Each row is a point. Each copy is the shape, with its points in the same order, turned, moved and blurred by noise. Is it also mirrored, or only turned?
In the rows, zero is written as 128.

Shape (8 x 2):
[[159 100]
 [149  97]
 [149 161]
 [162  94]
 [128 140]
 [ 95  70]
 [106 145]
 [105 177]]
Copy 1 (8 x 2):
[[ 71 141]
 [ 72 127]
 [134 153]
 [ 66 143]
 [120 124]
 [ 64  70]
 [131  99]
 [160 113]]
Copy 1 is: mirrored
Copy 2 (8 x 2):
[[115  88]
 [124  91]
 [101 150]
 [117  80]
 [125 139]
 [187  86]
 [144 152]
 [135 181]]
Copy 2 is: mirrored

Shape (7 x 2):
[[151 148]
 [105 148]
 [166  86]
 [127 138]
 [107  80]
 [167 101]
 [ 89  74]]
Copy 1 (7 x 2):
[[128  94]
 [ 90 114]
 [172 148]
 [108 113]
 [115 173]
 [166 134]
 [ 99 190]]
Copy 1 is: mirrored
Copy 2 (7 x 2):
[[ 99 157]
 [140 152]
 [ 79  93]
 [120 142]
 [135  85]
 [ 76 111]
 [156  84]]
Copy 2 is: mirrored
Copy 3 (7 x 2):
[[137 142]
 [145  96]
 [ 76 146]
 [131 116]
 [ 78  86]
 [ 91 150]
 [ 75  67]]
Copy 3 is: mirrored
Copy 4 (7 x 2):
[[ 89 113]
 [120 157]
 [141  65]
 [122 132]
 [174 115]
 [125  73]
 [190 127]]
Copy 4 is: mirrored

Shape (9 x 3):
[[171 152 177]
 [100 109 112]
 [161 108  99]
 [142 147  77]
 [123 121 121]
 [143 115 105]
 [140 126 166]
 [ 98  87  55]
 [100 185 133]]
Copy 1 (9 x 3):
[[181 139 170]
 [110 113  96]
 [167 133  81]
 [166  82  81]
 [133 118 107]
 [151 123  90]
 [146 141 149]
 [107 105  34]
 [131  65 152]]
Copy 1 is: mirrored
Copy 2 (9 x 3):
[[143 127 218]
 [ 98 136 114]
 [140  93 142]
 [166 120 109]
 [116 129 143]
 [125 104 134]
 [106 139 183]
 [110 105  57]
 [143 190 148]]
Copy 2 is: only turned

Shape (7 x 4):
[[119 110 197 146]
 [115 162 182 148]
 [115 103 151 112]
 [117  77 101  92]
 [122 120 115 145]
 [166  52  94 110]
 [ 82 124 109 168]]
Copy 1 (7 x 4):
[[127 142 195 113]
 [120 176 182 154]
 [110 129 135  96]
 [104 104  89  80]
 [121 117 122 142]
 [158  80  97  71]
 [ 91 106 130 171]]
Copy 1 is: only turned
Copy 2 (7 x 4):
[[114 165 207 153]
 [126 196 169 122]
 [109 128 164 143]
 [ 95  82 121 138]
 [143 128 122 148]
 [137  46 152 146]
 [128 154 103 182]]
Copy 2 is: only turned
Copy 3 (7 x 4):
[[181 111 170 126]
 [142 139 177 100]
 [143  81 125 122]
 [128  59  80 137]
 [123 114 119 141]
 [172  92  39 139]
 [106 120 134 184]]
Copy 3 is: only turned
Copy 4 (7 x 4):
[[ 75 116 181 152]
 [ 82 170 165 149]
 [118 108 160 118]
 [160  83 136 102]
 [123 129 121 136]
 [171  59 119 151]
 [ 97 141  92 114]]
Copy 4 is: only turned

Shape (7 x 4):
[[135 132 172  90]
 [ 97 178 160  69]
 [ 99  87 120 169]
 [129 102 119 199]
 [ 87 120 156 122]
 [145 142 132 110]
 [153 166 174 125]]
Copy 1 (7 x 4):
[[105  92 180 100]
 [169  82 181  79]
 [132 104 106 186]
 [112 152 118 190]
 [145  80 154 142]
 [110 122 153 107]
 [106 131 191 112]]
Copy 1 is: mirrored
Copy 2 (7 x 4):
[[ 93 136 121  76]
 [123 167 149  41]
 [146  82 157 151]
 [129 104 161 184]
 [126 106 160  89]
 [121 154 120 110]
 [ 78 167 146 107]]
Copy 2 is: mirrored
Copy 3 (7 x 4):
[[101  90 172 132]
 [ 78 143 199 115]
 [ 99 105  64 114]
 [124 107  49 147]
 [ 69 105 132 116]
 [130 116 148 133]
 [116 118 157 170]]
Copy 3 is: only turned
Copy 4 (7 x 4):
[[133 139 177 134]
 [101 186 170 147]
 [135  91  86 124]
 [172  96  69 119]
 [119 125 133 155]
 [143 151 146 106]
 [180 159 164 134]]
Copy 4 is: only turned

Shape (10 x 6):
[[118 170 116  92  95 148]
 [146 144 112  98 142 126]
 [111 142 111 150 135 101]
 [114  27 154 145 134  86]
 [138  95 150 160 103 147]
 [ 95 148 146 136 103  76]
 [142 132 152 123 136 147]
 [ 77 172 161  79 132 176]
 [ 64 124  49 119  96 176]
 [149 160 144 112 134  74]]
Copy 1 (10 x 6):
[[125 121 136  57 127 127]
 [161 122 114  98 141 144]
 [127 149 101 120 156 101]
 [144  66 120 205 157  69]
 [100 102 134 158 112 119]
 [123 147 148 113 169  74]
 [125 112 135 126 142 154]
 [ 93  87 144  52 179 156]
 [ 92  85  51  54 109  89]
 [169 157 151 116 167 121]]
Copy 1 is: only turned
Copy 2 (10 x 6):
[[138 183 119 114 109 120]
 [160 144 133 118 151 129]
 [109 139 131 152 165  98]
 [131  71 213 193 126  87]
 [127 156 185 192 127 131]
 [122 142 114 172 129  64]
 [152 145 141 162 134 147]
 [124 146  85 130  75 161]
 [ 50 171 164  81 112 127]
 [175 138 108 155 161  85]]
Copy 2 is: mirrored
Copy 3 (10 x 6):
[[136 137 121  93 134 160]
 [123 154 121 123 158 110]
 [172 131 129 163 169 132]
 [138  62 177 195 153  49]
 [146 107 156 170  97 115]
 [196 109 159 134 171 130]
 [129 149 157 146 130 125]
 [ 96 135 173 107 155 196]
 [116  75  58 140 138 184]
 [172 161 154 121 178  99]]
Copy 3 is: mirrored
Copy 4 (10 x 6):
[[118 155 114  84 105 142]
 [129 135  99 107 139  94]
 [119 162 124 163 110 108]
 [ 91  74 186 178 170  84]
 [152 101 164 146 126 137]
 [106 146 163 147  78  92]
 [153 138 144 112 138 106]
 [121 200 153  66 145 127]
 [ 73 170 116 143 131 205]
 [120 131 121 120  91  63]]
Copy 4 is: only turned

Shape (11 x 8):
[[131 115 104 164 142 234 174 145]
 [102 110 103 105 147 101 146 140]
 [111 157 131 113 124 100  30 127]
 [107 148  98 112 136  80 167  94]
 [162 118 118 112 104 170 137 156]
 [100 149 115  96 143 123 148  99]
 [185 116 140 134 147  83 106 147]
 [ 91 104 119 107 142  86 157  88]
 [141 151 163 161 101  83 152 159]
 [101 154 119 169  66 102 160  96]
 [180  91 174 110 143 104 177 147]]
Copy 1 (11 x 8):
[[144 160 102  95  27 208 149 109]
 [136 136  90 160 130 122 157 111]
 [ 86  85 124 159 164 145 101 189]
 [108 175  86 171 137 111 117  94]
 [149 127 158 122  77 153 127 122]
 [116 158  93 142 147 149 119 100]
 [ 85 115 167 193 103 122 158 132]
 [ 99 135  74 156 141 111 139  76]
 [ 75 170 149 132  97  84 152 148]
 [ 80 171  89 119  87  84  81 125]
 [102 139 177 147  99 113 190  72]]
Copy 1 is: only turned
Copy 2 (11 x 8):
[[173 141  57  43  76 146 129 103]
 [ 96 101  93 120 133 107 116 165]
 [101 177 148 183 159 152  71 142]
 [ 89 108 117 131 142  72 147 143]
 [178 117 125  76 120 130  86 140]
 [ 92 132 116 108 147 112 146 144]
 [146  88 101 152 177 120  61 117]
 [ 61  85 103 122 139 115 137 139]
 [174  80 114 178 141 118 137 134]
 [122  98 149 161  88 107 163 104]
 [161  37  88  99 182 132 111 141]]
Copy 2 is: only turned
Copy 3 (11 x 8):
[[ 77  66  86 156 172 198 139 113]
 [141  84 139 110 108 100 127 113]
 [156 143 154 104  81 126 106 215]
 [181 120 145 119 146  90 128  97]
 [141  89  71 133  97 174 152 123]
 [148 123 120 103 151 110 108 114]
 [129 138 125 131  60 112 186 144]
 [143 120 147 128 117  79 101  89]
 [153 147 163 112  87 169 184  98]
 [191 139 171 153 135 169 122  96]
 [108 133  92 116  67 112 182  71]]
Copy 3 is: mirrored

Shape (14 x 8):
[[132  93 156 124 112 176 164 147]
 [148  73 117 165 143  79 145 162]
 [135 158  90 141 124 103  97  81]
 [ 67 122  97 111 138 103 132 145]
 [ 70  93 121  91 165 179  93 206]
 [ 83 115 162 143 119 148  74 105]
 [ 98 137 126 187 114 171 117  96]
 [143 100 134 121 151  83  95  77]
 [114 146 107 124  98  77 165 174]
 [144 140 135 180 173 134 117 135]
 [173 148 158 121  98  89 147 139]
 [140  88 160 147 132 182  56 137]
 [149 169 125 104 117 174 139 168]
 [143 192 127 160 110 174 112 183]]
Copy 1 (14 x 8):
[[164  98 173 151 112 121 172 115]
 [131  75 115 131 183  84 134 147]
 [105 151  75 149 121 155 127 151]
 [105  90 154 100 142 176 142 163]
 [171  71 188  77 138 195 108 120]
 [122  99 124 142  66 158  91 121]
 [129 130 149 205  91 156 110 132]
 [ 98 101  52 123 127 136 135 109]
 [101 117 157 108 153 109 163 193]
 [113 133 140 164 161 122  96 105]
 [114 146 125 110 121  69 171 144]
 [186 102 129 140  93 135  76  95]
 [163 175 182 116 126 135 143 134]
 [146 181 197 140 133 121  93 152]]
Copy 1 is: only turned
Copy 2 (14 x 8):
[[106 114 183 145 146 199 145 157]
 [114 152 188 133 169 123  83 103]
 [110 132  82 145 102 111 133  97]
 [ 69 117 104 138 159 134  83 158]
 [120  43 129 136 210 166  92 191]
 [ 82  56 139 130 121 114 155 139]
 [ 96 103 143 185 112 111 174 150]
 [ 86 106 123 116 132 130 123  55]
 [ 96 184 128 106 138 141  87 169]
 [130 129 141 150 173 107 168 113]
 [113 174 144  78 119 163 145 123]
 [149  40 169 131 136 138 154 125]
 [145 136 111 127 146 190 157 180]
 [171 137 119 130 140 131 177 195]]
Copy 2 is: mirrored
Copy 3 (14 x 8):
[[156  88 177 135 115 140 141 183]
 [134  42 105  97 147  84 106 144]
 [119 135  90 135 140 126 128  74]
 [ 91 146 133  89 145 103  98 156]
 [142 136 164  59  98 160  50 197]
 [108 108 176 123 143 177  91 100]
 [106 107 130 173 152 184 116 131]
 [134  92 130  78 159 123 140  70]
 [118 126 128 140 127  45 105 161]
 [168  90  99 136 175 147  87 127]
 [169  99 145 154 127  63 132 110]
 [159  73 160 110 104 195  81 111]
 [186 147 138 158  94 125 116 162]
 [178 135 115 192 106 139  64 148]]
Copy 3 is: only turned

Shape (14 x 9):
[[141 119 111 119  83  64 119 152 130]
 [143 154 120 146  84 114 119 116  97]
 [156 161 157 121 184 105 107 177 135]
 [ 72  62 144 159 142 101  60  97 122]
 [ 78 147 133 120 164  97 120 162  89]
 [ 91 145 100  99 153 140 134  97 103]
 [164  64 113 173  81 133  98 177 130]
 [128 143 135 124  88  85 148 111 119]
 [128 154 156 127  92 127 114 170 103]
 [170 116 109  97  83 113 111 170 189]
 [ 98 112 121  98  71 118 103 101  91]
 [152  72 143 136  81 147 176  97 100]
 [138 165  95  80 176 138 127 128 147]
 [125 170 151 157 185 144 175 200 178]]
Copy 1 (14 x 9):
[[116  57 119 131 109  74 109 117 101]
 [135 111 114 142  89 129 100 128  89]
 [143 156 132 176 125  61 160 143 152]
 [158 110 168 160 203 124 120  85  57]
 [132 140 140 128 164  89 146 179  89]
 [135 145 128  93 168 144 116 150 124]
 [145  37 158 169  88 135 171  98  99]
 [ 85 102 107 138 119 108  94 120  99]
 [120 100 128 173 110 122 122 175 117]
 [118  47 109 165 112  96 131 105 174]
 [127  79 148 120 145 146  69 136  95]
 [ 65  89 172 121  98 180 127  96 108]
 [144 151 111 106 148 112 132 139 189]
 [ 94 147  86 183 139 102 222 162 162]]
Copy 1 is: only turned
Copy 2 (14 x 9):
[[132 104 125 168 142  64 122 153 176]
 [169 131 147 127 120 104 133 137 169]
 [ 89 125 179 180 145 145 168 166 140]
 [ 73 186 133 160  55  83  78 126 151]
 [ 97 160 152 136 102  79 179 179 120]
 [132 156 122 116 120 113 140 140  81]
 [121  89 100 204  70 119 130 125 213]
 [135 115 139 110 148  79 124 130 160]
 [126 118 137 124 119 125 157 178 188]
 [113  92  82 194 172 131 117 152 182]
 [147 127 103 106  97  86  91 162 151]
 [133  60 114 100  85 118 109  84 153]
 [122 141 121 161 165 153 149 153  79]
 [ 58 127 138 152 160 160 235 116 148]]
Copy 2 is: only turned
Copy 3 (14 x 9):
[[131 172  92 160  87  91 106 134 165]
 [147 183 116 151 146 120  99 108 125]
 [110 140  78  77 100 138  87 167  76]
 [ 57 115 139 156 120 161  68 132 199]
 [ 98  90 102 153 137 103  76 140  96]
 [111  92 141 104 156 100 106  90 118]
 [139 174  78 155  83 178 142 114 178]
 [130 173 146 143 138  85 115 143 147]
 [121 164 119 154 102 133 121 132  85]
 [124 187  77 101  58 109 158 109 155]
 [116 143 161 164 104  96 117  86 148]
 [183 146 170 146 131 145 162 134 176]
 [113 124 103  46 126  94 103  94 106]
 [104 129  50  73 148 146 154 186  67]]
Copy 3 is: only turned
Copy 4 (14 x 9):
[[130 166 116 152  61 111 125 137 132]
 [137 165 129 134  97 156 137 100  99]
 [106 138  72 164 182 120 121 158 117]
 [122 128 115 159 106 199 113 114 225]
 [ 48 162 101 140 151 147 127 106 149]
 [ 86 120 109  72 139 152 148  99 135]
 [142 111 158 178  59 178 126 180 128]
 [134 172 133 119  96 112 140  95 133]
 [109 183 144 138 134 154 137 155 104]
 [148 135 107 132  77 100 150 204 125]
 [129 179 141  85  88 168 103 118 148]
 [146  95 205 123  97 124 112 114 124]
 [104 108  69  83 151 111 153 143 117]
 [ 74 110 127 169 190  90 206 164 109]]
Copy 4 is: only turned

Shape (17 x 11):
[[156 121 116 152 179  83 122  65 114 102 145]
 [ 81 167  88 124 133 149 116 195 106 117 179]
 [134 173  53 128 122 112 183 142 100 109 142]
 [ 95 177  80 114 151 122 118 154 142 115 118]
 [148 110 205 161 143 184 126  77 119 137 106]
 [158 101 165 105 136 164 119 123 179 142 123]
 [139  80 222 100 153 133 121 107 147 178 118]
 [152  75 199  94 161 165 110 107 147 110  94]
 [127 186  90 175 130 141 174 130 156 109 129]
 [126  81 134 153 152 117 157  74 152 148 156]
 [112  82 192 127 130 166 137  93 165  84 124]
 [126 140 103 153  86 111 123 197 127 104 129]
 [110 109 209 111 144 131 154  88 145 111 107]
 [108  87  90 186 188  84 137  87 129 155  98]
 [104 145  94 113 137 120 159 176  95 117 119]
 [110 134  83 118  93 158 135 102 116 116 118]
 [ 97 181 112 114  90 110 112 142 126 123 131]]
Copy 1 (17 x 11):
[[170 162 114 145  85 124 124  77 123 101 218]
 [ 90 158 129 126  74 119 128 192 106 112 103]
 [182 173 105 110  40 144 128 165 149 119 126]
 [117 182  88 111 100 105 132 146 148 127 119]
 [139 133 162 141 157 191 152  34 117  80 141]
 [139  94 104 111 176 160 133  90 116 115 140]
 [146  78 138 151 181 135 177  49  98 132 143]
 [138  92 107 110 171 135 146  36  96  77 134]
 [149 176 104 136  95 178 123 151 190  98 134]
 [154 110 106 179 102 169 125  75 123 139 178]
 [109  76 116 135 131 158 121  43 140  74 135]
 [155 140 146 126 109 105  81 170 146 102  96]
 [135  89 125 139 129 135 170  37 153  94 136]
 [175 188  88 210 103 127 108  64 123 144 161]
 [158 156 109 127  73 109 142 144 125 111  86]
 [136 153 120  90  74 161  99  96 135 136 109]
 [121 153 151  97  95 107 124 140 164 143 119]]
Copy 1 is: only turned
Copy 2 (17 x 11):
[[150 129 123 128  69 117 164 152 166  65 173]
 [101 155  83 160 174 119  77 160 118 136 127]
 [153 124  42 172 150 119 168 137 136 110 112]
 [136 146  90 142 144  89 100 152 164 117  92]
 [146 123 227 114 112 194 148 116 158 108 137]
 [109  70 179  93 130 140 111 108 169 101 119]
 [ 95  89 223  65 105 129 142 104 142 131 139]
 [111  98 218  75 118 146 134 119 147  62 109]
 [162 132 102 201 139 132 139 108 180 119 110]
 [ 86 110 142 137  77 145 159 105 182  99 161]
 [ 96 114 202 130  86 175 117 104 146  61 104]
 [120  93 121 193 155 111 116 187 128 127 101]
 [121 124 204 115  77 141 146  89 125  89  98]
 [ 98 151 134 141  73 117 191 161 228 110 142]
 [110 141  99 149 166 104 152 161 119 118  95]
 [127 123  92 132 120 175 138 149 152 114  78]
 [151 118 103 147 110 111  99 160 116 147  88]]
Copy 2 is: mirrored
